Each row is a point. Each copy is the shape, with its points in the same order, turned, moved and blurred by noise. Some copies are also mirrored. Which?

Shape, 8 rows:
[[ 51  -5]
 [-14  -1]
 [-14 -76]
 [ 17  -8]
 [ 31  18]
 [-31 -23]
 [ 46 -31]
 [-59   6]]
Copy 1:
[[ 54 -13]
 [-15   1]
 [-18 -73]
 [ 21  -7]
 [ 33  16]
 [-38 -22]
 [ 44 -31]
 [-61  18]]
Copy 1 is: only turned
Copy 2:
[[-49 -39]
 [ 14 -21]
 [ 31 -94]
 [-14 -38]
 [-34  -9]
 [ 37 -38]
 [-39 -62]
 [ 59  -3]]
Copy 2 is: mirrored
Copy 3:
[[ 38  17]
 [-19   7]
 [ -6 -72]
 [  7  12]
 [ 13  40]
 [-32 -19]
 [ 44 -12]
 [-65   4]]
Copy 3 is: only turned
Copy 4:
[[ 52 -14]
 [-15 -17]
 [ -7  55]
 [ 18 -16]
 [ 29 -39]
 [-26   8]
 [ 43   4]
 [-60 -18]]
Copy 4 is: mirrored

Shape (9 x 4):
[[ -4   9   0  -9]
 [-11   9 -55 -50]
 [-48   6  45 -63]
 [-30  -7  18  18]
 [-17 -59 -39 -32]
 [ 35 -19  37  15]
 [ 47 -44 -58  -2]
 [-38 -10  40  18]
 [ 24 -74 -33  22]]
Copy 1 (9 x 4):
[[-12  13   2   9]
 [-19   7 -44 -50]
 [-42  15  59 -50]
 [-46   7  19  29]
 [-41 -52 -27 -25]
 [ 19 -14  29  41]
 [ 17 -54 -61  22]
 [-53   4  41  30]
 [ -7 -68 -31  35]]
Copy 1 is: only turned
Copy 2:
[[ 22  23 -11 -12]
 [ 34  13 -64 -46]
 [-45   7   4 -44]
 [  0  20  -1  30]
 [ 28 -56 -47  -3]
 [ 49  11  52  22]
 [ 97 -27 -34  -2]
 [-25  22  21  32]
 [ 73 -44 -12  35]]
Copy 2 is: only turned
Copy 3:
[[  9  -2 -10  -6]
 [-19 -16 -51 -39]
 [-39  40  30 -41]
 [-21 -12  10  26]
 [-24 -72 -10 -39]
 [ 49 -26  23  22]
 [ 33 -84 -34 -17]
 [-22  -5  41  27]
 [ 20 -92   2   2]]
Copy 3 is: only turned
Copy 4:
[[ -6   8  -8 -19]
 [ 32  59 -23 -36]
 [-45  39  49 -58]
 [-35   6   6  14]
 [ 41  52  29  17]
 [  3 -51  18   1]
 [ 78   5 -13  18]
 [-52  -1  21  13]
 [ 56  -2  15  54]]
Copy 4 is: mirrored

Shape (11 x 6):
[[ 37  20 -54   7  22  -6]
 [ 33  22 -42 -12  10  -8]
 [ 32 -53 -63  24 -34  26]
 [-29 -18 -64  -5  19  -7]
 [ 32  32  47 -15  22  28]
 [ 11  33 119   6 -23  24]
 [-47 -32 -10 -14   7 -38]
 [ 13  11 -42  82  29  19]
 [  7 -22 -66  15  24  41]
 [-43  15  12 -10 -42 -24]
 [-17   7 -14   8 -22  39]]
Copy 1 (11 x 6):
[[ 21  36 -59  20   4  18]
 [ 25  34 -52  -5  -3  12]
 [ 47  -6 -40  52 -58 -34]
 [ 18 -40 -68   8  14  -7]
 [-12  28  29 -16  -9  51]
 [-69  32  84 -37 -29  15]
 [  4 -45 -22 -18  29 -37]
 [-23  16 -45  85   5   8]
 [ 28 -22 -55  49 -22  25]
 [-39 -12 -22 -46 -13 -42]
 [-23 -16 -28   3 -46   7]]
Copy 1 is: only turned
Copy 2:
[[ 38   0 -59  22 -18  18]
 [ 32   6 -49   7 -30  13]
 [ 26 -79 -29  13 -58  56]
 [-19 -39 -52  35   7  26]
 [ 41  37  17 -30  21  10]
 [ 48  26 109 -23  25 -19]
 [-41 -40 -19   3  21 -21]
 [ 69 -40 -38  61  33  39]
 [ 15 -34 -47  16  -7  74]
 [-28 -10  24  44   3 -23]
 [  2 -14  20  35  -8  45]]
Copy 2 is: only turned
Copy 3 (11 x 6):
[[ -3 -21 -62   2  45 -24]
 [ -8  -5 -47 -18  36 -20]
 [ 11 -90 -45 -34  -6 -19]
 [ 17 -15 -43  13 -24 -60]
 [  2  15   7   3  40  55]
 [-29  13  47   9  -2 106]
 [  3 -12  17  26 -38 -52]
 [  4 -64 -72  53  17   5]
 [ 47 -44 -68  -2   1 -18]
 [-45   6   1   8 -44  -3]
 [ -2 -19 -38  -4 -30  27]]
Copy 3 is: mirrored
Copy 4, 11 rows:
[[-16 -20 -27 -18  57 -21]
 [ -7 -16 -23 -33  41 -18]
 [  4 -21 -67  46  -2 -28]
 [-62   3 -30   2   0  -5]
 [ 45  31  13 -29  56  40]
 [ 93  18  65  -1  25  81]
 [-45  19  25   3 -30  -2]
 [-30 -32 -22  51  80  12]
 [-33   8 -66  25  34   0]
 [ -7 -23  29 -14 -35  41]
 [  0 -10 -32   9   6  48]]
Copy 4 is: mirrored

Shape, 12 rows:
[[ 47 -49   6  15 -14   5  -8  25 -34]
 [-28  49 -11 -43  -9 -20  -8 -35  47]
 [ 20 -36   9  38  -9  24   0 -20  27]
 [ 47 -18  41  23  26  49   1  22 -20]
 [ 26 -30 -14 -40 -56   3 -18  11  14]
 [-51  65 -22 -52 -14 -18  49  -2  32]
 [-27   2 -55 -29 -30 -15 -16  50  62]
 [ 72 -24 -23  41  -6 -24 -11  -6   1]
 [-55   6 -66 -69   8 -26  22 -26  46]
 [ 29 -25   6  16  12  -3 -51   5 -20]
 [ 56  41  69 -41  81  46  50  -2  41]
 [-18  -9  43 -25   7 -53  19   2  26]]
Copy 1, 12 rows:
[[ 12 -64   4  45  24  32   5 -12 -10]
 [  3  34  23 -32 -38   0  21 -28  60]
 [ 56 -34  18  28 -14   7  -9  19   2]
 [ 28 -14  32  36  38  60   7  22 -50]
 [-10 -48  -1  18 -29  53  20 -17  39]
 [-36  50  19 -13 -39 -20  70   6  53]
 [-29   1 -22 -12 -38  23  13  37  89]
 [ 46 -35  -7  56  38  13 -14 -21  30]
 [  6  -1  -2 -67 -33 -24  66  11  88]
 [ 15 -35   5   4  32  34 -37 -14  -3]
 [ 44  64 100  14  54  61  69  21  -4]
 [-16 -26  79   0   2 -13   7   6  49]]
Copy 1 is: mirrored
Copy 2 (12 x 9):
[[  43   -4  -21   27   -8   -9  -51   27  -55]
 [  11   -8  -16  -12  -25  -29   28  -14   79]
 [  52   14  -30   31    2   37  -20  -10   -2]
 [  44  -29    0   60    2   31  -15   48  -35]
 [  44   -5  -49  -25  -44  -19  -45   24    5]
 [   4  -14   -6  -41  -43  -38   82  -13   42]
 [   3   44  -70  -52  -22  -21   21   37   27]
 [  59   16  -50   53   18  -34  -33   -3  -23]
 [ -32  -18  -50  -65   -4  -29   38  -34   51]
 [  14    9  -12   46    8  -13  -52   30   -6]
 [  68 -105    7   43   33   25   61   56   32]
 [  42   -2   33  -36   25  -21    8    6   24]]
Copy 2 is: mirrored
